Rows are points. To make a cloud, some directions were put in groups of two or more. Within a group, all points are equally far from the middle, so they leave a hole (a ring in 2 directions, a hollow ball in 3). The other directions are filled evenly. Then the cloud was stretched, turned, moved and blurred a little. How many holes are there, and how many directions does each take, smallest first?

Cloud:
[[ 33 -44  17]
 [-14  16  68]
 [ 23 -18  63]
 [ 50   6  35]
 [  7  29  59]
 [ -3  33 -24]
 [-56  18  11]
 [ 54   3  15]
 [-47   4  54]
 [ 15 -51   2]
 [-28 -15 -30]
 [-44 -27  46]
 [ 51 -20  24]
 [ 19 -47  38]
 [-49  -1  52]
 [ 33  25 -16]
 [-51  25  29]
 [ 34  13  54]
 [ 15  22  62]
 [ 29  38  34]
 [-53 -25   8]
 [-31 -22 -26]]
Holes: 1 (3)

Cloud:
[[ 13  25  50  39]
 [  3 -49   5  45]
 [-16  30 -51  -6]
 [-20 -54  16 -36]
 [-15 -21 -57  -3]
 [-44 -19 -15 -38]
 [-54  11  -7 -25]
 [-13 -30 -51 -26]
 [-15 -39  27  41]
 [-25   9  62   3]
 [  2 -13  68 -30]
 [ 51 -20  29  42]
 [ 21 -70  -7 -10]
 [ 31  -6  69   4]
 [ 31 -46 -17  41]
 [ 39 -67   9  -3]
 [-25 -52 -23   8]
 [-10 -52 -22  26]
 [-20  17 -29 -54]
 [-50 -11  -5  24]
 [-27 -38  40 -33]
 [ 22  29  50  32]
 [ 54 -46 -25 -22]
 [ 59 -41  -8 -37]
 [ 17  17  66  19]
 [ 27  41  38 -36]
 [ 19  39  24  45]
 [ 42 -51  42 -18]
 [ 66 -42 -10 -14]]
Holes: 1 (4)

Cloud:
[[ 17 -12  38 -40  26  -8]
 [-41  16   3 -22 -82  -7]
 [-50   4 -42  -7 -58 -31]
 [ 41   9  20 -54   0 -30]
 [ 14  -7 -19 -74  13  23]
 [ 17 -20 -65  -9   3  45]
 [-57  11 -34 -45 -24  51]
 [ 12  64  39 -11  33  18]
 [ 28  51  22   5 -61  12]
 [-17  43 -36  67 -29  28]
 [-64  12   6  25  40  -5]
 [ 25  34  -5  27  61   5]
 [-28  71 -27 -43   2  31]
 [ 24  34 -31  44  27  50]
 [-32  64 -28 -25 -24 -40]
 [ 46  24  17 -19 -16  60]
 [-17  53  28  11 -39  57]
 [-46  39 -55   4 -47  44]
 [ 37  42  33  31  -2 -33]
 [ 29  -6  25  -1  52  15]
 [-56  16  32  24  21 -24]
 [-12  60 -56  -4  -7  48]
 [ -4 -29 -30 -35 -68 -17]
 [ 16 -24  27  -9  19  54]
 [  5 -15 -37 -55   2 -36]
 [ 17  63  40  -2 -13 -32]
 [ 41  18 -57  37 -31 -15]
 [ 40 -12 -61   7 -42 -14]
 [-51  45  40   9  31  22]
 [-54  15 -21 -48 -26 -38]
 [ -7  60 -40 -17 -46  49]
 [  3  70  40 -23  17 -10]
 [-33  45 -24 -13 -78  -5]
 [-22  71 -14 -40 -17 -33]
 [ 24 -20 -50   4  -3 -46]
 [-21  69 -45 -15  21 -21]
 [-49  21 -49  31 -54 -16]
 [-51 -10 -43 -21  24 -14]
 [ 24 -39 -22  51 -23  -7]
 [-12 -38  25  24 -39  38]
 [-47  14 -26 -24 -67 -28]
 [ 40  20 -37  61 -21 -10]
 [-25 -24  28   3 -54  42]
 [-20 -30 -53 -11  28  32]
 [-42 -14  31   6  -9  61]
 [ 30  52 -13 -15 -65  27]
 [ 47  23 -48 -12 -54 -13]
 [ 12 -21  -1 -55 -20  56]
 [ 42   8 -12  47   8 -39]
 [ 17 -27 -54  -4 -30 -38]
 [ -9 -23 -52 -47   5  38]
 [  9 -17  36 -37  31  20]
 [  2 -26 -60 -27  -9  46]
 [ 47  23  22   6 -25  54]
 [ 34 -12 -59  26  -1  43]
 [ -5 -22 -32 -58 -21  51]
 [-35 -14  44 -18  25  -6]]
Holes: 3 (2, 2, 2)

Cloud:
[[ 37 -43  39 -23  34 -60]
 [-16  45  55 -37  17   8]
 [-44  12 -13 -32 -36   9]
 [ 42  -4 -37   5 -32 -45]
 [ 15  46 -12  31  13  52]
 [-15 -42  21 -49  49 -45]
 [ -2  32  19 -41  56 -52]
 [ 39   9  46  52 -27 -40]
 [ 53  -7 -10 -25   3 -67]
 [-39 -31   8 -33 -41 -39]
 [-27   5 -42 -31  33 -51]
 [  9 -47  50 -18  54 -44]
 [ 40  -1  73  11 -38 -12]
 [ -5  38 -17 -48  18  27]
 [-33 -24  51 -43 -31  -3]
 [-47 -19 -14 -26 -38 -37]
 [ 11 -50 -27  44 -21 -24]
 [ 39   9 -52  19  -3 -44]
 [-26  42  -6  33   0  44]
 [ 41 -27  -8  27  37  52]
 [ 22 -28  70  17 -37 -36]
 [ 33 -44 -27  47  33 -22]
 [ 23 -45 -34  24 -30 -29]
 [-35  15   7  46  44 -53]
 [ 50  24   2 -50  26   9]
 [-20 -35  69  -2 -33 -36]
 [-38  -1  30  28  46 -62]
 [-12 -40  48 -33 -46 -20]
 [-20 -47 -33  19  60   2]
 [ 32  43  55  34 -16  15]
 [ -2  25 -57 -11  46 -27]
 [-30 -31 -11 -37   3  46]
 [ 10  55  39  27  29  32]
 [ 19 -52 -17 -36  35  25]
 [-36 -28  51  33  -8 -50]
 [-27  -6  48 -32  67 -21]
 [-22  37  52  -3  53  14]
 [ 47   6  22  41  19  52]
 [ 42  31   9 -48  -2  22]
 [ -4  43 -29 -11 -12  40]
 [ 42  23  34  38  19 -69]
 [-40 -19  49  18   3 -66]
 [ 38 -14   2 -21 -58   1]
 [-19  42 -19  52 -27  -7]
 [-18  45  14  58 -16 -30]
 [ 44   1 -17  -8 -24  46]
 [ 31 -37  42  28  63   8]
 [ 57   8  37  29  61  -5]
 [  3  55  52  31 -22  -9]
 [  2 -60 -39  15  -1 -35]]
Holes: 3 (2, 2, 2)
